Rows are points. A path goes straight from each point to the next, and from the last back to the first. The post is the endless flat space through its rows: a point in 2 columns, a line in 3, a plane in 4, and so on, so that a path can go around it. Count how often the path circles the post. Going back the other way cancels.
(in the rows, 128 means zero)

Post (1 x 2):
[[133 140]]
Path:
[[120 100]
 [162 128]
 [168 165]
 [108 156]
 [106 127]
 [177  84]
 [157 139]
 [159  78]
 [132  68]
 [208  93]
 [135 159]
 [202 139]
 [170 128]
 [131 198]
 [ 74 174]
 [126  74]
 [188  71]
 [174  99]
 [114  87]
 [ 88 120]
 [137 116]
 [108 135]
 [ 88 177]
 [ 96 130]
 [142  96]]
Times around: 2

Post, 3 rows:
[[116 111 160 125]
 [122 158 108 163]
 [ 98 144 118 116]]
Path (26 x 4):
[[134 118 132 131]
 [154 103 175 121]
 [104 164 143 173]
 [ 42 143 108  85]
 [107 156 144 188]
 [109 162 156 140]
 [103 186 103 100]
 [ 95 156 138 141]
 [ 61 171  97 132]
 [155  65 160 139]
 [ 90 206  39 112]
 [128 152  94  86]
 [141 152  86 132]
 [117 182  93 154]
 [ 71 151 166 137]
 [ 69 171  88 160]
 [ 91 134  68 102]
 [131 113 113 164]
 [ 35 184 118 132]
 [ 99 136 122 142]
 [148  96 112  90]
 [108 205  57 124]
 [148  79 247 162]
 [107 142 150 182]
 [123 127  88 147]
 [121 136  93 101]]
Times around: 3

Post (8 x 9):
[[100 136 113 106  69 146 127 172 104]
 [109 147 157 116  83  90 130 139 135]
 [ 86 117  93 127 145 150 121 126 147]
 [106 147 150 141  46 125 129 142  98]
 [164 107 160 155 199 101 119 131 107]
 [122 110 117 147  76 135 148 150 132]
 [142 132 193 136 208 118 148 134 142]
 [115 171  82 138 139 152 110 134 145]]
Path (32 x 9):
[[139 118 208 164  88 117 153 123 134]
 [100 118 139  86  98  74 102 156 152]
 [ 76 103 200 131 121  78 131 150  87]
 [ 81 180  88 152 118 171 131 160  96]
 [135 114 111 165  77  90 132 150 157]
 [112 100 137 127 102 127 113 156 109]
 [135 112   7 141 171 156 110 125 199]
 [ 99 176 140  95 133 132 156 122 165]
 [104 146 130 124 121 122 123 142 102]
 [ 77 201  72 183  30  95 104 104 141]
 [107 106 156 140 147 142 140 144 142]
 [118 104 171  98 100 103 122 156 124]
 [194 113 163 132 155 111 121 160  60]
 [145 119 243 128 132  91 185 141 124]
 [121 168  70 165 156 156 120 131 108]
 [ 58 190 117 139  67 141 110 135 121]
 [148 153 188 145 144 127 116 175 128]
 [138  89 151 133  71 161 143 161  97]
 [120 124 125  93 163 128 120 115 114]
 [ 92  85 115  61 115 127 167 158 129]
 [167 168 103  99 128 157 148 164 155]
 [137  60  77 177 119 151 127 134 134]
 [ 86 168 114 159 116 111  90 119 164]
 [122 172 139 162 102  36 110 128 126]
 [102  79  73 139  62 122 184 152 174]
 [ 65  79 113 105  85 178 144 150  90]
 [100 172  96 104 200 144  71 116 126]
 [ 86 171 165 144 117 138 133 116 201]
 [114 106 158 129 106  85 121 157 106]
 [154 119  89 188 132 116 110 157  39]
 [140 134 125 168 117 118 130 123 100]
 [170  60 178 124 160  98 149 137 114]]
Times around: 0

Post (11 x 12):
[[ 80 133 186 116 171 130 105 173 126  92 180 145]
 [182 152 120  97 145 134 116 138 147 144 150  96]
 [126  66  85 134 131  93 128 123  82 124 151 117]
 [196 198 135 111 193 163 113 154 183 119  83 117]
 [167 147  85 129 149  78  56  99 106 137 117 116]
 [108 144 131 102 110 110 136  90  55 176 119 139]
 [128  66  69 140 126 116 146  98 162 166 166 155]
 [119 174 153 118 153 133 106 177  98 161 138  97]
 [101 145 142 168 104 137  79  76 187 103 171 113]
 [169 138 121 134 163 133 160 105  97 162 140 140]
 [147  37 121 156 162  96  76 122 150 113 141 129]]
Path:
[[161 139 129  94 142 137  84 148 137 132 131 157]
 [170 109 115 139 130 109  73 141 101 156 182  79]
 [166 157 145  93 125  95  11 151 157  79 116  92]
 [102 144 150 118 150  82 115 158 112 108 188 154]
 [108  45  35 103 143  84 150 172 108 142 121  64]
 [141  61 107  96 173  67 121 120 108 151 120  97]
 [ 96 127 125 121 168 106 101  69 129 123 209 153]
 [106  20  76  56 113  81  69 154  49 124 173 131]
 [128 210 161 110 197 158 116 225 160 138 107 168]
 [154 240  87  86 149 113 132 173 185 200 144 110]
 [176 135 142 117 176 131 136 146 121 168 173  66]
 [130 134  94 101 119 163 134  86 119 143 190 109]
 [206  81  98 103 134 165 161 115 152 202 169 133]
 [112  49  50 125 100 105  61 119 224 124 197 111]
 [ 87 140  78 141 169 129 125 145 156 123 174 118]
 [119 124 111 119 154 104 148 123 118 120 108 136]
 [109 117 119 170 138 104 121 136  94 126 142 133]
 [ 87 213 164 125  95 140  51 130 196 118 107 105]
 [169 105  75 125 135  90 127 114 118 163 108  75]
 [110 117  86 105 168 100 141 177 133 141 109  75]
 [165 229 137  65 150 101 117 172 148 121 135 151]
 [130 195 142 138 142 106  85 164  59 183 148 176]
 [118  77 140  91  47 179 140 128 179 147 117 108]
 [176  55 140 155 149 123 185 150 102 182 181 149]
 [156 193 177  78 181 115 137 123  97 158 117 140]
 [ 57  81 102 134 167  86  99 157  61 146 124 115]
 [128 136  82 164 143 123  70  66 132 197 153 151]]
Times around: 2

Post (17 x 18):
[[107  86 122 114 122 150  77  96 108 123 120 150 130 104 139 187  93 138]
 [131 146 138 130 109 120 130  97 182 157  97 105 143 124 120  96  84 156]
 [121 142 135 135 141 166 119 158 156  68 161 105 117 151 133 130 161 122]
 [132  72 131 124 162 162  61 132 122 140 172  96  93 148 130 138 128 159]
 [ 93  96 219 142 159 111 116 129 169 130 124 150 102 154 104 104 109 203]
 [122 126  95 147 174 108 149  97 119 175 126 146 125 126 110  70 114 164]
 [103 196 137 162 124 135 146 172 157 174 132 153 114 196 119  53 180  90]
 [ 87  96  92 153 106 175 179 116 132 173  95 112 145  46 142 181 140  94]
 [129  99 179 111 150 169 159 133 127 106 148 120 153 149 147 134 173 113]
 [ 73 109 114 113 128 157 147 110 127 124 172 100 170  80  87 168  84 120]
 [119 152 164 111 129 123 140 111 120 134  99  73 139 127  90  97 195  53]
 [ 58 138  80  47 121 116 102  99  92 106 154  99 171  65 164 102 110 126]
 [131 132 145 110 127 125  86 152 114 110 174 109 160 102 108 168 131 153]
 [107  75 171 181 166 137 110 167 150 125 139 100 148 153 122 142 155 111]
 [150 164 121 126 120 100  90 117 118 110 225  68 121  90 126 149 106  67]
 [ 98 114 151 172 178 133 114 103 171 176 154 155 149 156 107  98 168 184]
 [123 137  84 161 130 106 138 114 133 172 150  96 103 152 135 159 113 151]]
Path (28 x 18):
[[101  83 168 139 129 133 114 125 104 158 190 175 136 111 103 129 142 161]
 [101 159 133 113 140 112 143  70 119 142 173  89 150 147 115  95 157 119]
 [ 50  93 154 130 180 184 190 132 218  86  75  57 169 156 151  52 104 163]
 [127 140 126 115 151  92 113 120  97 111 180 105 121 167 113 186 116 116]
 [156 135 126 117 147 146 130  68 155 138  86 109 110 173 110 164 152  97]
 [101 103 114 105 149 111  57 119 104 179 119  76 148 130 108 112 105 145]
 [103 175 106 122  82 112  84 122 105 113 124  52 133 134  99 138 161 108]
 [ 83 155 150  92  83 125 124  73 115 132 130  98 211 133  34 148 196  41]
 [125  94 164  87 164 131 122  91 154 135 165  87 112 130  98 110 130 166]
 [ 54 117 155 109 153 121 120 105 144 147 126 192 142  84 124 142 107 177]
 [117  79  99 160 179 149 189 187 121 162 131  66 126 148 125 150 154 101]
 [150 149 113  68 130  86 165  70  70 153 170 117 113 154 145 140 203 135]
 [107 154 126 124 155 132 161 101 127 124 149 102 150 147  48  33 145  93]
 [129 108 115 105 135 185 113 105  77  39 166  94 233  31 119 195 220  82]
 [133 102 106  76 121 160  47 126  57 126 176 117 105 127  52 120  85  87]
 [ 89  92 119  84 184 102 100 117 117 194 153 167 242  46 108  84 164 165]
 [115 223 110   7 126  94 177  99 109 131  69  40 115 111  89  87 146 135]
 [ 41  60 168  84 149 218 115 108 149 137 152  84 146  91 156 114 138 199]
 [191  65 172 190 183 150 204 117 191  87 188  79 211 116 140 117 138 183]
 [136  84 144 133 140 127 200 131 133  70 164 114 183  91 122 204 151 132]
 [166  92  83 164 139 120  52 136 113 148 145  69 123 124 124  91  80  95]
 [136 172  78 108 132 115 168  60  79 117  83  93 180 107 107 101 129  70]
 [ 99 172 199 106 127  85 170 146 124 198 107  48 147 161 143  91 231 105]
 [ 81 171  91 132 185  75 144 161  94 131 142 119 148 115 146 124 220  69]
 [133  61 140 159 185 137 159 127 144 152  70  91 107 170 119  91 189 146]
 [ 79 167 149 109  81 137  57 144 104 120 185 170  98 177 106  99 112 134]
 [113  67 180 156 127 152 112  92 172 194 133 158 124  88  94 100  44 233]
 [171 145 148 186 101 121 123 118 168 141 167  86 156 179  84 147 136  74]]
Times around: 0

Post (17 x 18):
[[151  92 163 157 159 112 146 152 124 105 105 118 119 190 111 133 142 133]
 [104  96 138 112 167 132 126 127 170  62 188 101  85 139 119 133  87 106]
 [ 98 134 165 119 124  82 118 132 151 110 120 123 172 101 102 104 127 157]
 [145 123 115 149 148 129 171 163 125 149 121 139 147 129 155 124 111 128]
 [143  82  89 185 155 101 117 160 126  94  57 100 115 134 156 107  88 151]
 [120 160 126 125 150 141 132  86 123 129 120  89 106  57 191 151 150 175]
 [106 134 103 116 144 116 156 124 143 119 127 140 137 111 106 154 161 120]
 [115  72 186 185 155 145 150 130 162 111  87 137 142 130 103 167 164 120]
 [124 179 130  62  87 144 152 164 126 139  46 152 187 115 163 148 101 159]
 [145 121  98 117 132 164 129 150 151 128 107 103 170 146  90 142 113 126]
 [ 98 157 151 145 102 177 128 116 112 135  99 121 135 100 132 118 124  98]
 [161  89  97 120 150 154 113 126 130 148 117 143 179 163 167 114 125 146]
 [142 138 128 128 110 124 132 155 142 142 124 116 161 126 145 154 152 100]
 [115  88  80  79 178 111 159  83 133 200 177 119  84 148 141 158 139 104]
 [115  91 103 133 126 153 138 142 111  86 138 102 147  97 152 166  91 127]
 [117 109  87 134 123 143 167 116 154 142 124 102 175 153 133 134 136 114]
 [135 136 139 188 111 104 135 102 150 127 117 161 143 149 134 161 132 125]]
Path, 23 rows:
[[102 120 176 138 180 149 195 106 143 159 125 123 127 123 129  57 149 163]
 [115  33 112 148 133 141 111 114 126 132  93 140 174 102 110 150  92 115]
 [108  95 140 104 113 143 136 127 137 148 106  27 160 152 118 100  98 110]
 [160 112 107 143 135 178 149 146 141 158 135 137 138  95 168 123 133  99]
 [ 69  60  81 134 124 182 156 167 109  98  62 135 161 116 156 150 110 124]
 [130  94 142 113 126 134 103 137 168 168  91  90 208 161  57 145 162 123]
 [155  86  88  77 195 157 128 165 165 110  62  89 104 155 106 133  64 121]
 [131 159 116 107 132  88 151 128 142 139 137 116 148  80 136  77 138 143]
 [101 114 123 105  82 145 145 190 155 113 130  52 116 184  85 155 136  67]
 [132 123  50 182 150  87 109 143 172  49 129  92  97 102 137 166 104 143]
 [ 71 121  72  84 118 154  96 115 122  90  68  92  89  66  59 131 139 115]
 [158 167 158 103 135 135 126 124 169 109 110 121 159 127 116 122 142 110]
 [ 99  77 187 136 161 111  71  90 175 121 148 128 137 123  65 149 167 104]
 [150 185 119 189 156 126 117 144 132 127 111 148 108  88 230 108 121 171]
 [101  88  93 101  99 156 194 115 157 185 105 104 154 173  89 141  99 115]
 [128  60 104 175 155 180 127  76 174 133  62 109 133  94 112 189 146 117]
 [111 108  96 164 128 190 121 116 121 100   7 153 147 105 165 137 109  98]
 [ 75 163 131 109 174 174 139 118 146 103 131  49 144 131  71  96 153 148]
 [115  55 154 154 140 158  84 139 215 136  99  58 157 156  67 121 183  97]
 [158  87 134 207 113 113 153 121 117  95  78 196 129 142 188 160 111 128]
 [130 184  88  77 115 112 156 101 136 111 121 140  93 106 211 153 125  98]
 [111 172 115 225 139 101 154  91 151  76 116 171  75 119 201 151  97 121]
 [139 137 183 145 116 141 134 191  96 175 142 165 196 110 156 104 148 148]]
Times around: 2

Post, 17 rows:
[[134 136 123 202 101 123  74 124 132 128 109 135 138 165 103 147 111 171]
 [137 163 124 134  90 162 112 130  92 113 157 163  88  91 150  99 111 106]
 [111 177 160 130 124  93 121 186 132 154 110 122 149  75 138 168  96 105]
 [164 179 161 122 126 150 106 120 129 166 121  98 138 131 158 131 166 139]
 [137 164 120 132 142 146 141 195 132 136  86 149 130 124 158 150 135 136]
 [167 146 119 119 118 131 100  70  95 138 110 150 100 131 130 186 160 143]
 [151  75 114 100 158 150 102  95 156 140  88  66 145 122 167 125 104 163]
 [168 108 131 113 141 180  78 102 119 126 153 176  80 165 102 135 111 142]
 [120 150 135 150  91  80 137 139 158 122 117 166 146 143 114 121 117  73]
 [137 159 127 141 156 121 100 160 105 183 157 165 135 113 107 122 121 168]
 [108 151 134 119 120 160 165 100 126 124 110 142 170  70  91 114  96 109]
 [132 100 154 141 108 156 138  94 161 121 133 146 129  64 155 132 122  66]
 [120  93 159 137 123 145 114 139 110 173  90 144 158 132 143 133 113  79]
 [136 156  77 138 138 147 119 122 103 132 147 168 156 108  79 149 105 120]
 [ 83 120 130 147 123 112  86  89 154 115 164 142 145 152 122 130 140 123]
 [136  91 155 152 133 149  97 141 114 234 142  84 121 159 132 154 111 153]
 [138 115 130 152 192 125 117 122 129 126 121 105 147 181 115 133 110 144]]
Path:
[[146  99  99 182 121 171 100 108 126 148  89 107 128  73 145 134 124 130]
 [122 141 114 180 212 159 122 119 106 151 198  95  92 189 112 130  84 137]
 [156 124 165 124 161 139  85 148 133 169 146 111 131 181 143 139  78 156]
 [130 102 166 150 148 116  94 163 139 152 136 135 139 129 151 173 123 152]
 [137 109  83  98 133 122  86 131 129 186 130 131 208 137  90 101 147 141]
 [121 163 147 126 146 133 102 173 130 170 129 181 130 135 122 111 152 121]
 [165 120 165 158 137 108 117 117 118 166 124 156  85 149 122 183 105  80]
 [137 162 138 150 109 153 127 119  81 152 119 157 131 108 141 152 101  98]
 [142 144 145 121 141 144 115 153  89  96 115 155 135 167 125 151 115 111]
 [126 179  84 110  92 139 138  92 142  90 137 153 144 101 137 135 196 101]
 [113 148 110 130  60 111  91 106 159 151 152  91 104 126  95 129  99 117]
 [111 134 152 188 156 126  89  77 165 131 155  94 130  76 109 175  63 107]
 [121 103  85 109 169 117 124 164 107 195 161 154 167 162 165 134 121 139]
 [166 114 151 137  87 152 115 110 169 140 148 103 127 170 121 163 124 111]
 [108 114 125 165  94 101  80 116 113 104 155 128  91 107 105 181 101 127]
 [128 200 116 118 127 110 106 155 125 125  97 149 162   7 128 123 109  80]
 [130 180 113 125 167  87 137 132 139 115 111 162 118  94 136 133  82 147]
 [156 174 147 145 125 162 137  66  71 157 108 117 162  97 134 156 130 135]
 [154 127 125 111 118 122 109 156 112 155 167 119 167  86 122 148  83  87]
 [163 135 186 116 112 150  71 140 116 195 115 123 135 153 127 197 176  93]
 [134 108 160 127 122 109  86 140 169 162 117 106 109 122 109 140  65 128]
 [138 116 149  96 149 131  82  60 176 129  73  85 158 162 140 144 101  92]
 [105 118 117 195 111 145 101 117  81 136 151 137 124 128 189 184 150  91]
 [103 112 101 122 146 189  89 145 118 107 177 188 163  86 124 151 136 141]
 [143 143 106 155 152 107 164  79 168 140 101  32 163  65 141 129 145 207]]
Times around: 5
